Rows are points. Two turns around zero, p and q, are shown by what they do to some points. Where does a point land after both, in the order given? Backwards means that the second turn is done in reverse. Each puzzle has new turns, and all numbers are rounded.
In the rows, 128 means zero.

Turn p:
[145 166  92] => [160 167 106]
[194 143 123] => [196 122 130]
[ 87 142 120] => [ 94 156 124]
[ 95 130 150] => [ 95 134 149]
[119  59 155] => [ 96  61 132]
Turn q:
[204 149  80] => [186 185  85]
[134 146 140] => [127 145 143]
[139 105 113] => [147 114 110]
[102 116 164] => [111 101 161]
[ 60 124 142] => [ 69  94 140]
Where do these land?
p, then q backwards: [187 129  75] => [183  92  84]
p, then q: [145  63 146] => [152  64 115]
q, then p: [ 91 159 144] => [ 85 146 149]
q, then p backwards: [132 159 136] => [111 155 133]
p, then q: [ 85 129 139] => [ 86 119 139]

Turn p:
[182  85 110 163] => [189  77 129 137]
[101 171 128 133] => [104 164 106 144]
[187 108 120 124] => [184 112 139 108]
[104 118 206 115] => [ 92 144 199 146]
[107 127 134 119] => [105 130 132 125]
[ 87 160  69 113] => [ 93 142  61 106]
Turn q:
[125 157  88 137] => [128 153  85 122]
[121  94 130 175] => [148 103 121 176]
[192 144 161 135] => [170 168 174 125]
[100 111 183 126] => [ 96 106 173 152]
[102 134  78  67] => [ 98 111  87  64]
Where do these land?
p, then q backwards: [155 187 133 162] => [158 159 115 186]
p, then q: [ 94 140 172 130] => [ 89 141 134 167]
p, then q backwards: [157 144 150 122] => [163 139 142 135]
q, then p: [131  60  73 151] => [179  59 115 103]
p, then q backwards: [103 109 113  74] => [110 137 122  67]

Turn p:
[155 161 160 161 121  83] => [129 157 166 148  93  82]
[136  75 156 167 157 141] => [122  70 140 169 150 106]
[151 141  88 164 126 132] => [153 157 108 169 135 127]
[ 77 104 117  85 104 165] => [109  96  93  89 124 183]
[106 141 106  78 124  83] => [104 163 105  72 129 115]
[175 112 157  95 104 140] => [178  98 144  95 113 116]
[ 96 161 112 146 159 153] => [102 153 140 153 151 169]
Turn q:
[ 99 153 124  77 114 145] => [112 138 117  88 111 175]
[151 128 150 137 112 140] => [145 119 161 129 121 125]
[140 156 124 148 210 162] => [133 157 131 190 180 170]
[143 130 128 161 112 114] => [139 135 140 142 114  96]
[158 106 104 137 107 130] => [166 110 117 132 113 110]
[147 134 158 120 150 158] => [137 121 161 136 152 158]
[ 34 159 122  88 122 145] => [ 52 145 100 101  96 184]
[145  58 119 145 115 124] => [146  67 113 139 128  91]
[135 128 122 140 110  35] => [122 159 112  96 135  45]
Where do these land?
q, then p: [158 134 116 103 131 124] => [158 137 139 115 149 125]
p, then q backwards: [142 150 149 110 119 113] => [140 147 143 125  98 117]
p, then q: [ 86 172 144 186 115 135] => [ 93 133 164 160  65 129]
q, then p: [ 89 114 153 128 185 133] => [ 75 114 130 155 163 154]
p, then q: [120 109 115 110 115  99] => [128 137  92 105 125 125]
p, then q: [141 144  78 107 112 204] => [196 120 135 166 131 185]
p, then q: [133  31 146 125  95 110] => [141  74  61 106 131  72]
p, then q: [155 169 123 155 153 107] => [119 176 166 138 137 111]

Turn p:
[109 145 137 144 159 105] => [112 127 140 150 145  92]
[115  57 167 141 161 141] => [106  43 145 123 126 135]
[ 78 171  99  82  93 158] => [106 197 140  66 118 126]
[125 128 105 156 132 112] => [118 131 111 153 110 111]
[115 113 159 180 110 131] => [112 109 164 165  99 144]
[175 173 116  87 111  85] => [198 174 110 128 153 113]
[194  98  98 100  99 167] => [164 122  73 102 120 193]
[123 140 150 133 169 136] => [106 115 139 138 167 120]
[117 126 121 130 118 118] => [129 133 130 126 112 118]
Turn q:
[ 78 165 128 128 110  96] => [ 81 181 142 130 130 125]
[102 113 127 150 146 152] => [123 115 123 158 162 123]
[119 139 125  31 149 124] => [109 119 149  37 156 133]
[145 143 152 135 126 141] => [147 132 134 135 124 157]
[132  82 143  62 123 129] => [111  71 158  81 123 126]
[149 127 100 144 116 132] => [138 127  95 133 110 120]
[111 135 124 176 110 157] => [118 135 101 179 133 145]
[188 121 124 198 145  93] => [199 146 121 171  87  93]
Where do these land?
q, then p: [101 100 110 128 165 144] => [121  91 111 139 139  89]
q, then p: [159 147 122 136  92 147] => [121 154 107 115 104 162]
p, then q: [171 174 136  98 114 124] => [186 149 110 107 142 148]
q, then p: [123 106 118 145 157 168] => [114  92  91 148 132 119]
q, then p backwards: [162 164 124 130  75 107] => [120 121  87 138  68 143]
p, then q backwards: [ 51 114 148 110 133 114] => [111  92 133  81 129  70]
q, then p: [200 108 116 111  90 128] => [172 132 107  94  79 167]
p, then q backwards: [114 123 100 146 163 117] => [105 106  91 140 117 125]
p, then q: [ 69 114 178 147 162 104] => [112 119 208 158 123 105]

Turn p:
[123 156 161  73 126 131 123  90] => [155 166 151  95 109 120 114  83]
[ 48 126 104 174 171 162 176 165] => [ 19 140 105 127 178 135 151 135]
[178 121 128 115 123 104 154  92] => [186 118 135 128 134 109 163 115]
[ 57 107 148 191 175 132 141 190] => [ 13 118 153 149 151 121 130 163]
[108 105 142 161 160 185 149 192] => [ 64 149 150 157 170 173 136 166]
[145  96 117 121 139 114  93 100] => [154  80 140 118 130 135 111 114]
[171 145  84 131 137 128  90 121] => [172 107  97 137 152 126  89 138]
[147 180 165 118 102 101 128 104] => [162 164 133 141  91  83 122 108]
[150 143 130  52  72  81 128 127] => [192 150 123  74  67 113 137 145]
[152 102 102 145  75 142  98  99] => [162  90  94 154  97 165 127 114]
Turn q:
[142 110 109 146 183 100 110 122] => [153 119 105 133 173  98 101 106]
[116 125 125 106 158  80 134 183] => [129 142 131 122 158  70 119 176]
[140  93  84 184 123 128  93 132] => [138  89  69 157 110 112 101 107]
[109 162 107 106 106 199 177 109] => [122 157 124 134 110 181 210 124]
[159 148 124 107 110 129 187 128] => [168 164 155 127 101 130 161 137]
[ 87 127 181 185 126  99 136 154] => [ 76 125 167 183 126  94  99 128]
[130 132 183 173 132 179  82 167] => [ 95 101 131 186 140 183  81 158]
[125 188 137  75  87 126 144  90] => [114 185 155  72  98 160 150 120]
[144  67 103  69 128 112  88  66] => [156  70 115  37 137 126 129  95]
Where do these land?
q, then p: [125 201 139 179 102 106 143 129] => [110 156  84 167  89  93  91  99]
q, then p backwards: [152 148 177 101 162 131 124 179] => [168 127 136 116 168 146 115 191]
p, then q backwards: [ 98 129 168 132  89 141 151 127] => [106 161 127 142  86 139 157 113]
q, then p: [101 105  99  97 153 131  75 125] => [121 102 125  63 163 145 124 136]
p, then q: [103 110  72 131  71 112 127 150] => [135 109  83 120  89 111 180 161]
p, then q backwards: [127  85  68  55 210 169 117 118] => [147 120 158  48 195 144  62  76]
p, then q backwards: [183 126 166 116 118 136 138  77] => [173 119 130 146 144 131 187  93]
p, then q: [141 124 188 141 117  84 169 105] => [134 149 197 142  91  97 118 107]
p, then q: [122 125  75 199 130 143 107 143] => [116  88  64 164 144  94 139 117]

Turn p:
[136 151 139 100 123 111 136 135] => [121 135 151 104 118 108 136 141]
[121 188 147 144 112 127 123 142] => [102 167 149 137 110 131 114 167]
[136 106 118  97 144 135 125  98] => [150 124 120 103 134 117 127  89]
[102  91 130 109 164 143 132 128] => [130 121 118 113 172 144 148  97]
[122 101 102 110 147 163 139 106] => [158 133 108 117 136 146 146  85]
[117 161 139 147 107  98 105 123] => [ 95 138 123 129 112 116  95 158]
[137  94  92 122 177 134 138 123] => [168 122  96 128 162 117 154 106]
[154  93 152 181 121 138 144 126] => [127  99 138 194 128 129 125 110]
[120 151 127 143  78 102 139 143] => [ 98 117 129 133  84 130 130 165]
[135 145 132 126 105 128  99 154] => [132 124 146 120 120 141 104 163]
Turn q:
[ 99 147 141 102 130 128 124 112] => [118 139 152 117 141  99 117 113]
[ 89 139 124 114 106  42 135 121] => [140 102 116 155 150  47 153 107]
[142 104 124 156 105 141 114 131] => [116 112 118 144  95 148 123 142]
[140  82 114 138 126 152 117 117] => [107 102 112 119 105 163 116 121]
[124 140 128 109 166 142 115 138] => [132 135 139 100 159 136 112 140]
[137 124 139 225 123 137 123 122] => [116 129 118 211 118 172 112 148]
[143 130 139 116 127  77 122 113] => [167 102 130 138 132 102 130 110]
[131 125 146  98 131 136 146 136] => [133 133 150 103 129 131 149 119]
[141 144 108 105 110 150 129 132] => [131 154 118 100 105 121 125 133]
[123 141 138 112 152 144 127 159] => [129 141 146 104 151 135 135 153]
[140 134 106 134 133 159 157 127] => [122 162 108 119 124 155 135 121]
Where do these land?
q, then p: [141 134  67 125 128 106 122 111] => [167 122  84 107 112 112 120 143]
p, then q: [139 113 102 182 128 129 121 144] => [122 121  89 149 122 162 127 160]
p, then q: [136 103 135 110 129 108 127 125] => [129  98 129 119 133 128 134 107]
p, then q: [140  97 146 110 144 157 184 119] => [135 143 142 154 127 153 140  64]
p, then q: [131 150 154 124 153 114 100 121] => [145 117 145 128 160 106 108 143]
p, then q: [142 125 147 115 135 151 109 112] => [145 123 152 128 124 131  97 119]
p, then q: [114 189 144 113 101 147 137 182] => [118 170 184 119 124 121 166 171]
p, then q backwards: [ 75 123 113 119 117 132 126 127] => [131  99  96 128 141 159 144 136]
q, then p backwards: [136 119 143 153 117 107 126 110] => [149 108 131 155 117 137 137 122]

Turn p:
[172 124 157 108 144 133 178 105 131] => [176 134 174 143 134 145 165 141 126]
[ 52 156 119 166  53 151 115 125  85] => [ 68 106  95 176  77 146  82  69 113]
[129  99  72 116 106 132 102  88 124] => [154 108  61 114 112 118 147 107 117]
[125 125 188 180 154 168 149 168 142] => [115 139 173 148 171 182  82 143 161]
[ 99 155 131 128 146 110  94  86 126] => [108 129 134  90 126 112 137  74 124]
[154 105 132  63 168 116 117 157 112] => [132 111 144  85 140 118 155 190  94]
[ 81 101 148  84 130  84 178 103 149] => [120  78 165 126  93 111 183 132 176]
[152 179  64 158 133 156 106 135 139] => [128 208  77 120 125 134 113 116 115]
[140 132 134 126 108 122  80 144 161] => [142 131 120 104 126  95  80 132 131]
[175 102 135 151 139 108 161 169 111] => [136 135 137 173 176 121 137 176 125]
Turn q:
[125 148 181 102  90 140 175 134 160] => [122 171 157 118 107  85 176 161 145]
[109  90 170 122 117 131 148 126 156] => [120 123 186 107 124 114 149 146 123]
[110 107  94 102 113  78  77 163 131] => [105  76 116 129  96  99  65 128 129]
[176 114 170 110 125 152  88 142 126] => [185 140 150 111  99 144 103 147 156]
[ 93 118 112 197  84 174 129 147 111] => [116  86 146 195 129 159 174 115 160]
[164 123 118 122 119 135 116  86 110] => [154 139 115 107 110 147 131  87 125]
[ 81 101  96 123  98 100 139  94 135] => [ 75 100 141 123 112 110 140  86 102]
[118 149 143 105 186 124  95  89 124] => [128 177 136 120 149 146  75 114  98]
[169 140 170 126 149 110  73 101  80] => [205 155 130 137 117 136  80 105 102]
[103 176  82 103 174 173 159 163 147] => [ 64 163  79 134 157 160 128 176 147]
[163 174 113 167 173  82 155 145 170] => [140 133  82 114 213  83 124 137 144]
[126  96  87 159 107 136 184 147  87] => [120  72  96 140 124 150 192 134 107]
Where do these land?
q, then p: [123 136  77 106 122 156 149 170 141] => [101 128  88 124  92 141 120 156 170]
q, then p: [148 108 119 109 145 162  67 109 120] => [169 126 117  93 108 150  83 110 104]
p, then q: [145 169 154 103 154 141  93  80  83] => [157 177 125 130  88 153 140 118  65]
p, then q: [119 142 225 165  53  58 149 160 116] => [187  83 223 168 175  82  95  95 109]
q, then p: [117 112 212 123 113  62 146 155  95] => [115 109 161 189 180  71 122 156  82]
p, then q backwards: [153 125 140 128 136 145 151 122 167] => [159 131 161 137 130 156 112 134 134]
q, then p backwards: [130 150 122 162 151 117 117 152 149] => [142  97 135 168 132 113 122 145 137]
q, then p: [169 119 121 134 152 131 116  93  73] => [171 145 102 130 132 156 142 119  74]
q, then p: [109 108  79 128 121 176 130 109 113] => [133 111 107 132  95 187 125 108 146]
p, then q: [117 120  78 113 114 105 136 119 172] => [100 111  99 101 124  83 142 117 153]
p, then q: [ 78 118  83 138 148 154 154 140 176] => [ 60 137 127 114 129 123 142 134 190]

Turn p:
[111 137 131 147 100 144 137 137 127 129 155] => [125 135 145 137  97 136 134 108 131 124 156]
[135 158 127  98 137 126 116  99 136 126 133] => [130 155 121 105 156 118 105 117 131 141 131]
[115 146  96 140 110 131 141 149 121 114 138] => [112 159 124 142  98 126 140 122 125 108 133]
[119  74 138 120 128 101 127 121 127 134 115] => [118  77 138 108 134 119 136 138 115 118 108]
[120 138 132 135 143 131 104 116 120 129 123] => [128 125 122 141 134 123  99 122 126 137 124]
[136 136 127 147 110 150 124 148 127 115 146] => [142 140 129 142 104 145 127 127 136 112 150]
[135 126 112 135 113 127 121 145 136 121 141] => [130 132 117 127 112 125 133 131 136 105 142]
[128 128 134 108 133 146 119 124 125 149 117] => [126 124 117 114 128 139 117 135 127 157 127]
[125  84 144 111 153 112 145 128 121 108 109] => [115  98 144 122 159 143 140 150 110 114  99]
[135 145 135 136 143 134 137 126 141 132 138] => [135 138 128 142 144 129 135 122 137 138 142]
[140  85 128 130 129 116 147 103 123 123  95] => [145  98 130 115 140 128 150 129  99 123  90]
[140 134 130 120 151 119 122 120 113 153 132] => [131 127 125 130 142 108 119 147 120 153 134]
[132 155 129 136  99 119 135 146 126 118 121] => [135 154 142 130 104 124 134 127 150 118 118]
[120 147 127 129 143 137 119 130 151 141 128] => [120 132 110 137 138 129 124 116 148 145 137]
Turn q:
[136 101 127 141 139 137 114 138 123 114 144] => [147  98 126 139 129 144 116 125 130 117 129]
[124 123 140 116 144 119 129 111 132 150 102] => [111 133 137 116 147 126 134 118 119 145 101]
[153 109 116 106 129 106 130 140 112 132 110] => [128 112 113 110 139 108 119 144 100 120 111]
[125 130 148 148 131 121 112 138 137 123 114] => [127 125 155 144 129 121 116 132 140 128 115]
[133 117 155 137 135 145 135 140 126 140 117] => [133 122 144 135 131 147 133 148 127 142 109]
[118 121 114 112 116 131 135 143 137 133 120] => [119 126 107 117 116 122 122 138 136 140 123]
[123 155 110 113 100 132 154  93 149 109 138] => [135 164 113 106 102 113 158 106 141 121 146]
[119 123 112 139 139 108 144 133 112 140 105] => [109 137 108 141 149 121 125 137 123 118 105]
[120 134 124 132 123 117 116 130 127 118 154] => [126 118 128 140 123 120 126 118 133 120 154]
[115 159 135 144 143 152 110 146 142 107 137] => [126 136 155 131 122 148 108 133 164 118 151]
[111 133 152 135 126 126 136 100 103 113 154] => [118 125 142 148 117 142 163 108 116 110 143]
[139 145 117 122 138 123 138 135 153 156 122] => [130 146 122 112 155 116 126 139 140 151 132]
[149 113 115 117 100 146 111 117 111 128 146] => [153 121 114 124 104 134 119 118  94 133 144]
Where do these land?
p, then q: [115 127 115 159 131 123 133 135 126 127 138] => [135 133 124 158 122 121 139 120 132 113 125]
q, then p: [135 126 141 137 134 117 149 114 123 138 137] => [130 134 138 146 140 129 149 133 117 136 123]
q, then p: [150 119 118 121 129 120 118 108 137 142 118] => [136 131 124 119 143 109 117 144 116 143 116]
p, then q: [119 131 128 122 140 124 137 112 127 141  98] => [112 142 122 127 145 129 123 128 118 140 103]
p, then q backwards: [124 144 139 125 119 159 122 107 141 141 137] => [125 131 115 122 129 151 107 109 145 143 145]
p, then q: [134 118 131 120 115 137 120 141 121  31 124] => [140 136 173  98  84 162 103 129 148  74 124]
q, then p: [141 122 140 135 122 133 105 134 116 138 123] => [142 113 135 136 115 128 110 143 127 135 128]
p, then q backwards: [118 117 121 127 143 140 142 131 123 144 143] => [120 131 137 117 124 125 130 129 110 147 147]
p, then q backwards: [117 116 127 118 110 114 133 115 122 134 133] => [133 129 139 103 125 118 118 119 128 119 121]
q, then p: [124 140 135 118 148 119 105 131 138 120 124] => [117 110 137 118 148 132 110 122 137 129 131]
p, then q backwards: [132 150 118 119 125 134 134 121 116 147 134] => [132 145 124 120 107 132 127 122 135 149 125]
p, then q: [128 127 123 135 120 118 139 188 146 132 127] => [137 132 110 135 104 116 143 148 178 133 126]

Turn p:
[122  95 146 126 168 153 178  89  62 121  99] => [130 137 132 129 157 216 156  84 150 106 105]
[100 118 122 121  60 155 112 142 152 146 145] => [111 117 162 135  74 125 108 156  92 158 132]
[ 85 149 128 131 127 173 134 209 186 138 157] => [140 144 123 161  94 120 129 219  78 106 161]
[ 89 138 146 129 150  94 104 103 160 120  94] => [ 94 165 102 109 145 121 113 156 166 149 117]
[177 116 135  68 161 157 143 110  68  92  82] => [177 118 135  64 128 180 157  84 170  87 114]
[142 133 128 162 123 151  76 144 154 166 153] => [157 149 149 158 124  94  77 137 107 143 150]
[111 172 114 125 102 106 120 160 183 204 156] => [129 160 125 145 115  65 146 165  70 184 154]
[154 169 127 159 127 104 145  71  99  86 102] => [112 127  76 132 120 120 130  61 168 116  91]
[114 135 124 128 118  97 101 129  87 118 175] => [ 84 123 147 115 143 101 115  99 101 102 139]
[160  92 119 139 135 100 147 134  74 101  76] => [146  87 123 105 169 151 135 101 143 110  65]
[148 100  74 111 176 132 155  88 131  97 103] => [147  87  79 104 155 177 133 108 164 138 153]
[133 120 173 136  89 114 123 158 180 149 194] => [110 123 184 179 110  68 140 166 124 137 154]
Turn q:
[102  82 188 171 154 103 177 125 123 197 130] => [145 111 144 149 177 112 184 186  59 167 134]
[ 46 124 167 101 133 147 158 124 101 134  90] => [112  94 184  78 151 121 184 137 117 114  91]
[130  65 131 147 126  81 196  53 115 166 116] => [118 109  95 178 149 119 173 126  32 144  78]
[182 144 138  69 109 102 126 178 127  93 143] => [155 183 106  94  76  87 117 109 159 148 126]
[126 154 103 115 125 102  86 167 126  77 172] => [105 157 120 117 115  96  70 136 190 133 126]
[170 137 113 123  95 146 103 117 115 133 166] => [107 139 105 133  77 137 100 124 120 124 163]
[ 88 151 127 106 120 101 128 144 138 115  80] => [135 139 176 122 136 128 141 110 159 132  81]
[181 126  95 164 149 176  64  83 102 105 161] => [108 129  78 135 125 165  55 130 111  65 178]
[ 82  95 170 117 144 136 108 167 155 131  67] => [194  97 189  97 152 128 134 146 136 130 100]
[156 186 107 127 154 135 114  71 148 140 151] => [ 93 150 122 153 148 140 109  67 119 115 178]
[124 138 135 135  90 149 114 145 166  93 143] => [139 103 139 144  94 106 118 127 174 113 145]
[102 130 153 169 123 106 187 119  98 156  61] => [134 142 153 154 156 154 211 155 101 117  85]
[166 118  87 141 158 176 130 148 144 104 168] => [136 107  57 117 135 141 103 125 162 125 170]
[137 142  79 107 110 132 101 151 132 149 144] => [111 133 124 121  99 160  95 116 152 165 136]
Where do these land?
p, then q: [135 161 110 119 143  62 142 112 102  74 145] => [100  97 109 132 165 101 116  88 132 138  62]
q, then p: [ 92 204  99  79 194 118  74 113 123  99 111] => [ 98 211 110  85 115 132 111 140 203 126 182]
p, then q: [121 114 182 108  87 151  46 126 107 174  56] => [174 186 224  98  88 142 138  90 113 115 158]
p, then q: [167 114 155 156 131 170 158 164 115 107 150] => [165 128  90 160 118 109 134 156 137  73 132]
q, then p: [163  72 146 142 129 135  98 125 139 120 154] => [142  87 150 108 148  94  93 107 105 113 125]
p, then q: [ 89  86 143 150 184 115 131 131 142 127 115] => [147 115 130 102 183 144 119 137 171 132 162]
q, then p: [107 154 133  70 129 159 184 116 129 133 153] => [ 77 119 133 118 132 162 183 121 133 170 151]
p, then q: [ 79 155 132 158 121 104 154 130 146 123 197] => [ 68 115 135 151 160 115 137 186 156 131 103]
p, then q backwards: [152 136  77 140  94 139 116 112  81 117 117] => [140  92 101  73 126 144 116  90 148 125 117]
q, then p: [116 155 137 129  94 131 150  99 160 109 123] => [ 90 113 120 166 127 133 132 123 160 142 109]
p, then q backwards: [176 104 122 163 132 113 139 108 158 225 123] => [135 120 135 133 154  62 151 151 206 181 120]
q, then p: [139  80 101 123  98 139 144 201 133 129  93] => [205  95 141 126  97 126 140 149 118 172 112]
